Each row of a before or after table is a point. One or more steps were done to the points. Then noise was added and the rows were shuffled. The steps act on columns, c1 being the first. Write out the steps. A step turns or swaps two columns, mirrors them in a line or flattens them onto one, adds a multiple of one to another, or multiplies or shifts one. Angles are multiples of 10 degrees, from the lower column toward the higher: turns from -170 to 170, lines from 10 to 170 but not 90. Use the fewest steps. Two steps may share a column if one is a turn and the other turns, adds or multiplies; they go together, in the order done. Otherwise the lowest column goes first.

Before (13 x 3):
[[  19  -20   43]
 [  64   13   19]
 [ -31   71   38]
 [  25  -26 -121]
 [  -3   22   -4]
 [   9  -24   -2]
 [ -28  -27   -4]
 [ -29  -11    4]
 [ -24    5   32]
 [   4   -2    3]
 [ -13  -19   14]
 [ -23  -23    0]
 [ -29    3  -28]]
After (13 x 3):
[[ -30   -3   40]
 [ -32  -56   18]
 [   7   31    6]
 [  22   19  -29]
 [  75  -22   40]
 [  -4   31    3]
 [  -2   39   -5]
 [ -39   -6 -120]
 [  -5   24   14]
 [  -7   -3    2]
 [  21   16   32]
 [  18   -9   -3]
 [ -25    7   -1]]
Steps: turn c1 and c2 by -130 degrees

Before (11 x 6):
[[-27 -25  70  23 -72  29]
 [ 59  30 -63  29  41 -30]
 [-26 -13  53  34 -22  13]
 [ 26  16  16 -26  -5  13]
 [ -7  19  45  50   5  83]
 [  3 -43  34  15  -7  12]
 [  8 -22   1   5  59  59]
 [  5  37 -15  13 -16  45]
 [-42  -3  14  34  -5  12]
 [ 12 -28  -1  26 -36 -10]
 [  5  -3  29  24  34  25]]
After (11 x 6):
[[-21   3 -20  25  14   6]
 [  4  35 -93 -39  -7   0]
 [-34 -17 -53 -16 -44 -29]
 [  2  38 -28   2  17 -36]
 [  3 -34 -26 -29   7  26]
 [ 39  10 -18 -34 -14   8]
 [-74  42  59 -18  -8 -39]
 [-25   8 -35 -23 -27  16]
 [  8 -19   9 -33  38   1]
 [ 61 -15 -63 -33  52  48]
 [ 31  -2 -39 -38   8  39]]
Steps: turn c1 and c5 by 150 degrees; mirror c2 and c4 in the line at 10 degrees; turn c3 and c6 by 120 degrees

Before (9 x 11):
[[-36  25  17  33  31 -59 -45   2 -63 -15  22]
 [ -6  19  16  62  -2 -42 -26  31 -85  -9  45]
 [-34  33   5 -10  -2  61 -16  33  20  50 -23]
 [ -1 -98 -13  -2  40  26 -34  -4   7  32  -5]
 [ -9   7  27  49  -3 -51  62   8  47  25 -33]
 [  4  10  49 -10  11 -40 -37  -3  46 -15  26]
 [-45 -28  60   4  39 -20  -7  55  29  -4   6]
 [-31  32   6 -11   9 -11   3  14   6 -20  27]
 [-42  22 -12  31  -2  23 -25   1  47 -16  -3]]
After (9 x 11):
[[-50  -7  61   6  40  15  54  -6  27  -6  17]
 [-66  -4  19   4  26  65   0 -50 -63 -15   3]
 [ 15 -12  51  33  15  29  -1 -37  47 -15  12]
 [-69 -15  14 -31  -2  69  33 -23 -86  -6  27]
 [-71   8 -16 -38  -4  -3   0 -25  49 -13 -10]
 [-21  -4   6  13  10   3  14  -1   4 -21   9]
 [ -1 -23 -16 -14  39 -22  -6 -31   6  31  36]
 [-24  19   6 -20  -3 -63  37 -15  19  49 -31]
 [-58  19  25 -14  -5  68   7  64  48  25 -28]]
Steps: add -1 times c4 to c1; turn c4 and c6 by 150 degrees; flatten c2 and c11 onto the line at 120 degrees; swap c7 and c8

Before (8 x 14):
[[ -5  40  -4 -16  26  27  25  18  23  31  17 -51   9 -60]
 [  8  -6  29 -37   6  16 -11  15  -3  19  44 -11 -24  26]
 [ 60  24   3 -11  -9 -28 -32  20   5  29  -3  -9  -5 -37]
 [-11 -63 -18  11  21  17  48 -10  45 -19  -2  23 -48 -45]
 [-30 -20  24 -17  34 -10   5  20   0  27 -28 -22 -23  34]
 [-11 -16 -34 -89 -33 -41 -10 -16 -62  -8  48  10   7  34]
 [-20  27  -2 -31  50   0   8 -12  -4  27  -9  47  20 -27]
 [  0  38  18   8  55 -16 -44 -28  21  44 -18 -13  68 -23]]
After (8 x 14):
[[-17 124 -33  75 -31  27  -9 -14 -62  -7  48  -1   9 -60]
 [-51 -13  -4  -6  51  25   9 -12  -8  -3  -9  15   2 -43]
 [  1  32  25  35  36  -8   4  27   3  17 -31 -36 -30   1]
 [ 10  32  15 -25  54  53 -49 -26  21 -19 -16 -11  28  -5]
 [ 14 -44  28  36   9 -19  -9  18  -3  16  41   2 -25 -19]
 [-27 -26 -19 -45  22 -77  48  -6  41  12  -3   1 -29 -14]
 [ 49  71   1 -32 -16  52 -34  20   6   9  -1  40 -18 -26]
 [ 39 -94  -8 -44  26   9  25  20  18   5  21 -37  -2 -41]]
Steps: turn c1 and c12 by 50 degrees; multiply c6 by 3; turn c2 and c6 by 110 degrees; mirror c4 and c14 in the line at 60 degrees; flatten c10 and c13 onto the line at 120 degrees

Before (11 x 24):
[[ -2  11  28  23 -60 -21   9 -45   5  24   2  -5   8  -8   0 -19  28 -10
   62  -1   6 -22  43  30]
 [-36  23 -41 -35  46  37  -7  46  31 -50  39 -25 -10  -9  62 -46  65  59
  -23 -29  14  32  14  24]
 [-58 -13  32  19  41 -65   2 -45   1  51   5  16  37  29 -33   2 -11 -15
   58   2 -26  10  21  38]
 [ 47  51  13 -30 -14 -16   6 -14  -1  24 -10 -30 -10  17   3  15  15 -17
   -4  -3  18 -11 -10   1]
 [  8  18   3  11 -12 -10 -47 -26  -8   9 -30   0   7  31 -20  -9  27 -27
   31 -42 -31 -21  23  -4]
 [-29   0  23   1  -2 -15  -5 -19  18  25  10  44  19  57  11  -7 -55 -30
   45  19 -42  -8  17 -15]
 [ 24  65  -7  60   2  60 -14  34  27 -13  10   4  -7  18   2   0  43  35
   -1 -27  27   8  -4  38]
 [  1  48  10  19  13  38 -41  -7  61 -14   4 -43 -22 -25  27 -18  45 -23
   -1 -29  57 -33  16  43]
 [-66 -24  27 -54  29 -23   7  22  -9  -3  19  51  12  42 -39  64 -29 -21
   67  15 -42  42  50 -41]
 [-38 -36  25 -23  45 -28  16 -40   2  23 -30  61  45  25  15  66 -25   5
   63  13 -46  20  41 -44]
 [-18  31 -18   7  32 -25  12  47  17 -39  11 -18 -36  -3  55 -15  20  25
  -24 -57  47  11  49  -7]]
After (11 x 24):
[[ -68  -18   30  -48   62  -24    7   25  -15   -6   29   51    9   44
   -39   64  -23    8  -68    8  -40   44   53  -40]
 [ -27   -7   28    9   -4  -15   -8  -19   17   24   27   48   27   62
    13   -6  -56   -5  -52   -5  -43   -6   19  -18]
 [ -35  -38   22  -22   88  -34   13  -38    1   23  -21   58   45   24
    19   63  -22  -26  -63    4  -46   21   36  -39]
 [  45   53   10  -31  -26  -13    9  -15   -3   26   10  -32  -12   19
    -5   11   13  -13    5    4   20  -11   -6    2]
 [   7   16    6   14  -21  -15  -53  -31  -12   10   10   -5    2   39
   -20  -11   27  -39  -13   47  -31  -21   18   -3]
 [ -14   31  -15    7   59  -26   11   47   20  -38  -18  -16  -34   -3
    48  -13   20   21   46   45   47   14   48  -11]
 [  -2   45   10   19   29   42  -44   -8   58  -17   23  -38  -19  -26
    29  -18   41  -11    9   31   52  -27   19   36]
 [ -53  -11   28   16   85  -68   -3  -43    0   55   13   11   40   27
   -31    1   -9   -3  -54   16  -26    4   20   39]
 [  25   66   -6   65    3   64  -17   36   26  -14  -27    1  -11   19
     2   -2   41   27    9   26   27    6    0   40]
 [ -39   25  -43  -41   92   33   -5   45   31  -46  -34  -24   -8  -11
    55  -49   64   66   31   20   17   34   12   31]
 [  -1   14   30   21 -121  -19    8  -45    3   27    8   -7    4  -11
     5  -15   24   -4  -57   23    8  -22   41   29]]
Steps: multiply c5 by 2; turn c11 and c18 by 60 degrees; turn c19 and c20 by 160 degrees
